Every row gives one point. Examples show where two turns around zero, p and q, send a point. Where does a point land after both, in the order given? Backwards means that the second turn is done in reverse. Each puzzle has new turns, and all numbers are rounded.
(in the rows, 128 means zero)

Turn p:
[122 112 117] => [136 125 110]
[ 90 163 125] => [128  82 152]
[198 113 114] => [ 88 183 101]
[102 123 156] => [161 123 148]
Turn q:
[119 130  91] => [139  95 144]
[114 114 105] => [120  99 134]
[161  95 167] => [ 87 172 135]
[123 186 103] => [190 117 129]
[123 115 174] => [104 156  98]
Where do these land?
q, then p: [167 165 127] => [ 97 155 163]
q, then p: [148 155 141] => [ 98 136 146]
q, then p: [ 52 140 121] => [127 134  51]
q, then p: [165 121 143] => [123 115 166]
p, then q: [116  93 130] => [140 134 163]
q, then p: [120  95 106] => [168 125 122]

Turn p:
[166 118 143  87] => [125 121 169  87]
[128 127 128  71] => [122 100 130  79]
[106 138 112 199] => [141 158  98 191]
[117 110 144 142] => [117 116 136 152]
[113 158 139 164] => [109 159 105 154]
[148 146 106 165] => [153 169 123 145]
[118  98 124  68] => [130  73 136  89]
Turn q:
[103  98 181 127] => [159  92 118 173]
[137 149 138 100] => [158 138 126 108]
[168 169  62 153] => [ 72 163 126  66]
[ 97 127 141 144] => [126 130 108 160]
[115 110 127  83] => [160 138 163 141]
[148 115 118 162] => [ 92 106 126 120]
Where do these land?
p, then q: [ 92  86 129  98] => [116  97 170 160]
p, then q backwards: [ 93 126 147 102] => [151 120 134 169]
q, then p: [206 162 124 105] => [121  87 148  53]
q, then p: [145 145 132 146] => [142 109 116 114]
p, then q: [114 151 103 141] => [106 149 134 104]
p, then q backwards: [117  99 134 177] => [ 81  95 140 129]

Turn p:
[151  95 121 115 143 162] => [124 102 166 103 108 136]
[137 191 156 131 101 155] => [137  92  77 111 168 105]
[148 100  98 140 107 135] => [133 102 141 150  92 133]
[127  81 140 153 150 121] => [148 147 178 137 119 119]
[ 96 141 152  97 113  86] => [140 169  96 131 152 164]
[156 212 116 126 130 105] => [108 134  50 109 122  89]
[ 81  75 113 135 151 132] => [108 149 188 156 135 150]
Turn q:
[152 139 138 181 106 101] => [123 121 111 117  97  70]
[ 73 158 177  92 151 129] => [ 93 171 194 129 135 153]
[169 112 120  93 105 141] => [115  94  98 164 137 146]
[132 104  85 148 116 131] => [165 102 105 114 142 119]
[141  86 138 180  91 102] => [157 113 117 148 124  56]
[104 156 181 141 178 112] => [113 193 164 121  92 126]
[ 94 157 118  93 144 180] => [104 149 137 102 171 180]
[150 107 121 116 135 140] => [139 125 105 149 131 143]
[137 134  75 108 126 116] => [143  85 119 108 122 158]
Where do these land?
q, then p: [125 160 145 165 135 120] => [127 145  87 132 137 155]
p, then q backwards: [145 102  79 142 159 126] => [134 157 166 125 131  82]
q, then p backwards: [143 190 154 134 142 140] => [128 146  89  95 173 113]
q, then p: [139 119 158 164 142 136] => [119 141  85 143 120 112]
p, then q backwards: [104  93 125  72 126 108] => [118 148 122  86 181 143]
q, then p backwards: [122 144 156 125 112 169] => [ 88 156 123 125 152 128]
p, then q: [137  65  93  60  76  90] => [ 87 124  63 121 215 107]
p, then q: [108 150 115 162 132 135] => [155 138 148 111 106 112]

Turn p:
[106 126 147 138 121 110 124 134] => [108 148 113 135 142 136 133 130]
[108 117  89 105 123  99 123 111] => [ 95 116 137  99 102 139 153 139]
[128 105 134 117 117 139 158 122] => [135 120 123 148 120 112 158 118]
[126 125 103 117 129 126 118 165] => [103 114 150 137 122 117 111 149]
[107 132 149 110 134 130 144 144] => [106 126 128 147 142 121 130 102]
[168 116 144 135 126 145 118 137] => [162 142 134 151 115 121 110 134]
[113 148 113 144 114 138 123 111] => [136 119 131 106 153 141 139 140]
[108 140 124 147 174 104 142 112] => [110 114  83  97 130 132 112 110]
[111 127 126 151 125 134 120 116] => [132 124 113 124 143 147 134 141]
[108 128 142 120 129 145 112 114] => [130 124 132 137 138 159 135 114]
[225 145 136 124 116 136 127 142] => [189 161 164 127 101  81  93 131]
Turn q:
[152 140 125 147  68 119 124 147] => [136 134  79 145 141 170 138 145]
[125  89 131 107 145 124 114 144] => [157 112 156 101 127 134 130 119]
[119 116  91 106 131 133 113  96] => [116 132 130  98 156 119 102 100]
[124 144 134 125 139 135 137 145] => [130 126 133 143 126 113 147 129]
[126 129 122 154 149 142 114 141] => [133 116 128 146 107 126 128 100]
[121 136 140  92 115 146 131  88] => [120 128 124 113 156  95 100 154]
[111 134 133 142 140 118 148 150] => [122 133 151 151 119 134 149 128]
[122 137 135  91 141 115 111  87] => [100 112 132  88 139 101 114 141]
[121 117 138 169 100 126 129 141] => [134 127 122 160 118 167 117 135]
[159 138 131 146 151 122 160 141] => [131 160 124 135  92 120 155 129]
Where do these land?
q, then p: [136 154 133 123 106 137 124 127] => [114 108 120 119 122 118 117 148]
q, then p: [133 132 131 151 114 147 117  99] => [123 125 139 116 128 154 121 161]
p, then q: [132  81 117  91 154 148 158 170] => [118 130 140 140 115 202  92 136]
q, then p backwards: [132 131 144 141 121 126 156 122] => [137 109 132 135 113 116 112 142]
p, then q: [129 162 129 145 143 133 123 114] => [135 118 124  97 129 103 127 115]
p, then q: [152 135 125 125 126 116 128 104] => [129 134 108 113 143 120 136 147]
q, then p backwards: [118 136 105 148 117 110 113 134] => [ 95 124 142 117 142 129 120 119]
q, then p: [120  80 141 102 153 117 116 180] => [169 152 128 167  99 101 139  91]
p, then q: [101 143 126 126 119 117 116 102] => [136 136 143 133 144  91 125 130]

Turn p:
[108 139 111 110 133 147  99 122 151 127 144] => [118 140 103 135 119 127 152 128 100 141 154]
[144 143 117 152  96 117 126 124 147 123 155] => [102 147 122 113 135 133 120 104 105 101 114]
[119 152 134 140 130 143 121 113 132 152 146] => [111 153 128 117 113 105 144 130 129 121 138]
[187 148 119 126 144 119 134 120  97 115 155] => [ 95 141 114 133 135 116 104 126 140 154  71]
[105 132 179 123 147 114 128 138 141 101 127] => [164 117 132  93 136 121 141  99 138 155 139]
[124 140 114 128 149 105 123 133 131 126 139] => [131 146 122 133 111 144 131 112 131 143 119]
[105 131 141 125 133 139 141 119 144  90 150] => [127 130 135 122 160 124 153  99 120 149 142]
[115  80 110 144 149 154 133 149 142 132 156] => [103 136 125 140 146 156 112 127 149 137 182]
[111 140 133 111 110 115 151 128 114 141 106] => [162 129 149 144 124 112 130 133 124 111 118]
[134 140 130 122 130 122 143 126 126 141  32] => [174  80 126 144 107 131 156 159 154  90  98]
[161 152 120 123  98 136 117 148 118 140 156] => [105 140 104 133 122  99  93 120 108 115 114]
[118 137 123 132 125 124 114 125  78 135  58] => [145  76 158 148  81 120 136 155 135 118 106]
[133  31 133 129 121 130 136 120 144 142 140] => [126 129 145 110 175 177  92 173 133 127 170]
Turn q:
[102 110 107 112 107 164 124 155 134 102 139] => [ 95 104 134 136 118 162 108 127 109 124  93]
[144 143 132 129 121 116 156 120 100 121 166] => [155 119 167 127 105 118 125 143 144 147 130]
[110 148 109 142 117 109 103 155 109 146 136] => [101 139 156  95 121 124 135  97 128 131 133]
[148 138 127 154 124 143 105 150 128  99 103] => [127 117 113 100 155 124 144 122 108 148  97]
[168 102 120 113 117 112 100  90 101 125 108] => [162 100 129 132 163 154 151 114 127 136 169]
[144 141  87 154 152 135 117 117 169 119 103] => [121 160 111 111 184 142 131 145 143 125 107]
[136 134 121  93 110 103 161 126 143 154 139] => [138 146 138 128  91 151 138 155 138 108 153]
[130 121 134 121 149 108 149  97 131 111  85] => [164 152 112 145 155 125 120 142 100 122 147]
[102 161 150 113 148 157 131 153 113 130 139] => [114 122 145 140 106  89 132 120 118 101  94]
[100 117 155 143 114 151 121 105 131 172 112] => [120 145  95 164 112 123 137  84 143 130 133]
[143 107 163 123 149  89 136 106 164  92 160] => [162 106 100 111 127 112  77 167 145 122 153]
[110 114 131 137 129 150 133 162 114 165 147] => [ 79 124 136 146 100 114 139 120 135 140 127]
Where do these land?
q, then p: [157 142 128 173 133 126 136 114 168 146 148] => [153 155  75 142 120 143 143 120 127 100 131]
p, then q backwards: [110 101  97 131 152 157 143 156 128 135  91] => [146  88 130  96 129 142 134  92 127 156 151]
p, then q backwards: [150 152 124 116 126 139 140  98 135 129 116] => [146 148 132 130 148 157 132 141 141 129 112]
q, then p: [102 117 156 116 102 154  91 116 116 109 102] => [ 90 110 160 136 136 150 144 169 123 136 110]
p, then q: [139 140 154 161 136 132 142 160 115 150 139] => [145 127 104  98 131 149 103 121 142  97 135]
q, then p: [106 116  87 107 109 105 150 137  98 105 109] => [109 111 146 114 117  67 114 136 137 151 138]
p, then q: [ 92 153 122 124 121 119 146 158 132 142 159] => [174 134 142 108 131 120 124 113 165 135 122]
p, then q: [121 166 120 133 151  86  77 114 108  90 146] => [148 155 130 173 100 159 169  84 122 128 146]
q, then p: [122 112 135 122 121 153 113 103 106 143 125] => [100 134 147 110 142 145 143 137 143 118 129]
p, then q: [164 103 137 135 142 160 147 104 168 113 141] => [ 91 147 142 146 149 114 107 162 123  89 118]
p, then q: [133 128 128 100  98 105 117 165 107 148 133] => [137  99 135  93 149 133 150  95 131 143 138]
q, then p: [140 107 147 119 145  97 135 110 156 126 126] => [105 142  99 141 123 143 103 107 115 143 128]
